Each row of a before or after table is a point. The points were changed in one or more steps. Then noise was added and the rows were shuffled. The steps act on how far a point lies along the listed directions, d1 being the first. Write out the steps. A step turns or swaps two directions, mirrors them in a line or flattens them onto one, adds a multiple of one to another, or multiplies one. Angles are multiples of 10 degrees, from the lower direction toward the higher: turns from -170 to 170, lines from 10 to 170 but not 90. Use the fewest steps. Two steps may share a direction if one is a turn and the other turns, adds or multiplies; they go together, in the order done. Otherwise the lowest direction goes first.

Directions:
(1): [37 -1 47]
(2): [ 47  -3 -37]
(3): [ -3 -60   1]
Before:
[[  8 -32   6]
 [ -7  11  -5]
 [-16  19   2]
 [-16 -23   5]
 [-21  14  23]
 [-14  -3  -1]
 [-58 -21   2]
 [ 47  30  -4]
 [-13  23  18]
 [-23 -16  15]
 [ 57  31  12]]
After (11 x 3):
[[-11  20   5]
 [ -4   9  -4]
 [  5 -32   0]
 [-20 -22   3]
 [ 51  25  -1]
 [-22 -15  15]
 [-15  -1  -2]
 [ 59  24  17]
 [-18  12  26]
 [ -9  23  24]
 [-60 -14  -1]]
Steps: turn d1 and d3 by 10 degrees

Directions:
(1): [ 31 -16 -33 -41 -27 -18 -36   1   8]
(2): [-27 -41 -27  10  22  24 -10  -9  44]
(3): [  9  -9 -11 -31 -24  30  60  -8   5]
(4): [-42  13 -22  -8 -18  21 -19 -36 -39]
(5): [ 15  23 -58  20  22  10  10  29 -17]
Before (8 x 9):
[[ -9 -31  12  -6  -4  15  20 -12  38]
 [  8  28 -34 -11  -2  19  53  10 -28]
 [-18  -2  19   9  11 -14 -13 -19  -7]
 [ 10   2  -1  21   2  -4 -12   2 -11]
 [-19   1   1  -2  -2 -10 -17   2  -9]
 [ 22  17 -24 -40 -33   4  31   0 -23]
 [ 11  -9  36 -24  -6  -5  31  -6  12]
 [ 17  24   2 -10  -5 -16   1  18  -5]]
After, 8 rows:
[[ -1  -4 -11  20   1   3 -19  -6 -10]
 [ -8 -13 -11   5  17  30  59   7  26]
 [ 19  -9 -51 -11  12  21  45  21  21]
 [-17  -6   2  -7  -3 -16 -31 -26 -12]
 [-15  -2  -7  11  19   9   5   9  25]
 [ 16 -29  27 -23   3  -4  28   0  39]
 [ 33  -1  33 -22 -26 -18  27   5  10]
 [-29   4  -1   0  -2  -5 -18  -4 -13]]
Steps: turn d1 and d2 by -170 degrees; add -0.7 times d3 to d4

Directions:
(1): [-33  36   3  -3  51  23  -1  34 -14  30  -7  23   4  47]
(2): [ 26 -31 -35  60  22  -5  30  23   4  28 -24 -24 -13   4]
(3): [ 29  22  -9   4  29 -41 -29  29  50  -4  27  34 -12 -21]
(4): [  9 -46 -17 -26 -33  32   6  26   0  29  27  47 -26   7]
(5): [ -2  18 -34 -24 -27 -30   4  29 -24   8 -58  25  25 -26]
Before:
[[  7   9  -2  -1   6  -7  -5  12   1 -10 -15  16   9 -10]
 [ 11 -26 -10  10 -16   6   0   4  -2   0   5  -7  -7   0]
 [ -5  24 -12   0  23  -8  -9  31  23  20  10  33  -5  11]
 [  1   2   4 -16  24  19 -14  31  11   8  41  43 -17  16]
 [ -7  12 -13   7  14  -9  -5  13  11   1   5  17  -7  -1]
 [  4   8  -1  14   1 -21  12 -17   7 -21 -12  -4  10 -10]
 [  6  -3 -14  41  25 -14   5  13  19   0 -11 -12  -1  -7]
 [-13   1 -25  14  30  15  10  36   4  25  15  24  -7  33]
 [  6  16  -7 -13  24  -7 -26  57  28  21  15  60 -24  14]
 [ -1  10 -10  14   0 -18   7   4 -13  -3 -31 -21  21 -10]
 [  9 -16 -11  11  -5 -19  10  16  13   7 -12  12 -10 -20]]
After (11 x 14):
[[ -2  18  -3   8  28  -1 -10  19  31  16  29  25 -12  17]
 [  3  13   0  -1  14  -3  -5  14   0  -7 -12  16   7  -3]
 [  9 -10  11 -11  18  21 -15  17  19  -1  54  33 -23   9]
 [  6  -4 -16  42  23 -14   4  11  18   0 -10 -13  -1  -9]
 [ -7  11 -10  10  17  -5  -6   9  15  -1  12  15 -10   1]
 [ 10   6   7  -4  32   3 -28  44  37  16  36  52 -32  20]
 [  1  13  -5  11   4 -23  11 -10   2 -18 -20   1  13  -8]
 [  4 -10 -13  10   3 -17  10  24  11  13 -16  17  -9 -14]
 [ 11 -25 -14   6 -19   0   0   7  -4   2  -4  -4  -4  -3]
 [ -6 -12 -14  24  32  22   8  20  15  16  36  11 -18  33]
 [ -9  17  -8  13  12 -13   6   8 -16   3 -28 -17  20   1]]
Steps: turn d1 and d5 by -40 degrees

Directions:
(1): [ 31  23  35   3  35 -10  16  13  21  -5   9   9  11  57   0   1 -22 -35
  13 -25  -5   3 -14 -14]
(2): [-14  27 -32   7 -38  -9 -24   1  -7 -20  11  17   8  15 -10  33  -3  12
  26 -42  13  -3 -42  17]
(3): [-17  18 -18  31 -13 -13  34 -60 -14   2 -17   9  -8  19   7  19 -11  -8
   4   6  10  19  29 -39]
(4): [ 17 -19  -1  35   9  -4  32 -20  16  14  42   7  33 -24  10  -3 -20  24
 -19   7  25   9 -41  10]
Before, 12 rows:
[[ -6   5 -17  13 -11   2  -2  -9  -4  -4   1   6   5   6  -3   9  -1  11
   13  -3   7   4 -13   1]
 [ -2 -11  -2   3   0   0  -5   6   0   3  10  -3   1 -16  -2  -6  -2   4
  -11   2  10   2  -6   2]
 [  2   2 -11   7 -14  -5   9  -4  -3   1   6   2  -1   3   5   5   1   3
    0   0   3   3  -4  -4]
 [ -6   5  -4  -7 -15   2 -21  10  -8  -2   6   2   1  -6  -1  15   1   4
    7  -5  -1  -1  -5   9]
 [  4  -6   1 -11   7   8  -8  29   1   0   3   0   8  -1  -4  -9   8  -3
   -2  -3 -11 -12  -6  18]
 [-16   2  -5 -21 -16  10 -22  15  -8  -9  -9 -12 -10 -11  -9  -4  16   4
    9  -2   0 -11   6   4]
 [ 21   3  10  29  10  -4  36 -26   7   5  14   6  23   3   1  -3 -21  -5
   -8   5   7  16  -8 -13]
 [  8  12   0  11   8  -8  24 -24   6   1  -2   2   8  17   8   4 -14  -4
   11  -3  14  11  -4 -11]
 [  3 -18   9 -11   2  12   1  17   8   7   2 -14  -3 -30   4 -23   3   5
  -22  24   4   3  -2   6]
 [ -7 -12  -1 -14   6  12 -11  10   6   2   3   2  -4 -22   7 -12   9   7
   -9  11  -2  -5   6  14]
 [ 12   5   0  41   4 -10  36 -29   8  -1  26  12  22  12   1  12 -28  13
   -1 -15  22  16 -33  -4]
 [  1  13   0   4   0 -11   4  -3   1  -6  -2  10  -3  18   1   6  -6  -7
    8 -10   3   0 -12  -9]]
After, 12 rows:
[[  7  -8   2  -7   9   8  -6  30   4   1   8   0  12  -2  -3  -9   6  -1
   -3  -3  -8 -11 -11  19]
 [ -7   7 -14  19  -8 -14  17 -29  -4  -2   2  12   0   2   6  11  -8   5
    1  -1  13   6 -11 -13]
 [  5  16  15 -11   6   1  -1  10   6 -10   0  -2   1  25  -6  -1  -3 -16
   15 -17   2  -5  -4  -9]
 [ -5   7 -15   8 -18  -5   9 -10  -8  -1  -4   3  -7   6   4   8   4   1
    3   0   1   5   7 -12]
 [  3  -6  13 -30  17  13 -22  33  12  -4   0   1  -6  -5   3 -16   9  -8
   -1   0 -11 -10   4  17]
 [ 11 -15  25 -42  11  20 -29  59  13   0  -4 -21 -10 -21  -2 -32  14  -5
  -14  14 -13  -9  -4  20]
 [ -4  17  -2   3 -12  -5  -4  -9  -8  -3   1   7   0  15   1  23  -8  -7
   11  -8   2   7   4  -8]
 [-35  -2 -42  32 -43  -3  16 -56 -27  -2 -11   2  -9 -27  -2  20   2  34
   -3  10  18  16  14  -8]
 [ -7 -15 -15  10 -19   8   6 -18 -12   5  -3  -7   6 -40  -4  -8   6  19
  -14  22   2   6  11   4]
 [ -6  -6  -1  -9  -1   3 -15  15  -5  -3  -2  -6  -8 -10  -6  -7   4  -3
   -5  -1   1  -2   4   0]
 [-16  16 -25  20 -18  -2   6 -32 -14  -5 -12   8  -4  19  -1  17  -1   3
   18  -1   8  11   5 -17]
 [ -7   0 -19  13  -9  -4  19 -35  -5   5  -6  -2   5 -11   8   4  -5  14
    4   9  17  10   1  -5]]
Steps: turn d1 and d4 by 100 degrees; add 1.5 times d2 to d3
